Rows are points. Each copy is the shape, with its points in the same order, stretched, turned, moved and blurred by noise. Is it also mirrored, or only turned?
(in the rows, 128 means zero)

Shape (7 x 3)
[[118 132 130]
 [ 72 210 145]
 [160 117 114]
 [ 65 157 132]
 [168 183  58]
 [ 94  96  70]
 [123  97 134]]
Copy 1 (7 x 3)
[[121 116 134]
 [107 111 237]
 [150 133  90]
 [108  85 175]
 [226 126 144]
 [149  59  94]
 [102 113  97]]
Copy 1 is: mirrored
Copy 2 (7 x 3)
[[136 135 119]
 [ 93 202 117]
 [155 108  97]
 [142 184 137]
 [124 168  41]
 [212 162 108]
 [165 111 130]]
Copy 2 is: mirrored
Copy 3 (7 x 3)
[[138 110 109]
 [150 159  19]
 [155  68 139]
 [124 149  58]
 [178  12  49]
 [ 92  61  88]
 [123 108 152]]
Copy 3 is: only turned

Shape (9 x 4)
[[165 107 192 159]
 [112 129 130 104]
 [117 192 153 211]
 [135  97 100 111]
 [157  76 104 137]
 [138 103  93 141]
 [109 142 120 120]
 [158 140 129 122]
 [125 106 125  98]]
Copy 1 (9 x 4)
[[144 177 113 193]
 [126 163 141 110]
 [150 115 213 165]
 [136 128  78 101]
 [141 111  54 130]
 [143 106  91 114]
 [133 147 150 107]
 [167 152 125 116]
 [125 157 101 115]]
Copy 1 is: mirrored
Copy 2 (9 x 4)
[[185 171 104 161]
 [139 113 127 117]
 [115 203 182 249]
 [120 131  79  88]
 [126 155  56  91]
 [107 152  84 109]
 [121 131 134 125]
 [116 132  83 153]
 [138 115 100  92]]
Copy 2 is: mirrored

Shape (9 x 6)
[[136 115 179 168 120 153]
 [177  94 107 161 182 118]
 [ 83 160  63  59 139  82]
 [222 141 159 138 210 148]
 [154  71  67 149 137 161]
 [142  53 192 152  94 153]
 [135  96 167 138 133 114]
 [128 106 153  97 112 122]
 [170 120  90 134 119 109]]
Copy 1 (9 x 6)
[[192  99 146 206  98 106]
 [233 164 141  81 150 115]
 [ 26 147  88  33 169 172]
 [233 210 202 110 110  93]
 [231 127 132  94 158 184]
 [227  38 139 182  52 122]
 [170  93 115 133  91  98]
 [131  84 124 111  71 137]
 [157 110 164  87 184 151]]
Copy 1 is: mirrored
Copy 2 (9 x 6)
[[ 85 179 155 130  91 158]
 [ 79 111 189 157 165  94]
 [134  83 102 102 114  79]
 [ 79  91 214 100 192 143]
 [ 62 148 129 192 179  90]
 [ 65 151 146 181  72 194]
 [ 93 122 157 141  87 158]
 [108 107 126 129  81 162]
 [137 131 153 154 138 121]]
Copy 2 is: only turned
Copy 3 (9 x 6)
[[109  99 159 192  91  82]
 [150 133  95 135 165 110]
 [136 182 123  74 142 249]
 [161  89 124 171 199 134]
 [137 131  62 152 101 111]
 [136 126 154 222  54  48]
 [137 143 152 167 112 105]
 [146 144 153 165  95 140]
 [167 121 115 100 127 136]]
Copy 3 is: mirrored
Copy 4 (9 x 6)
[[128 172 130 167 186 140]
 [127  84 133 160 191 176]
 [ 78  86 176  65 109  74]
 [197  98 105 131 214 151]
 [ 77 101 120 120 174 215]
 [124 203 171 160 190 187]
 [138 149 167 164 168 132]
 [124 159 176 116 164 126]
 [ 91 102 181 109 210 132]]
Copy 4 is: mirrored
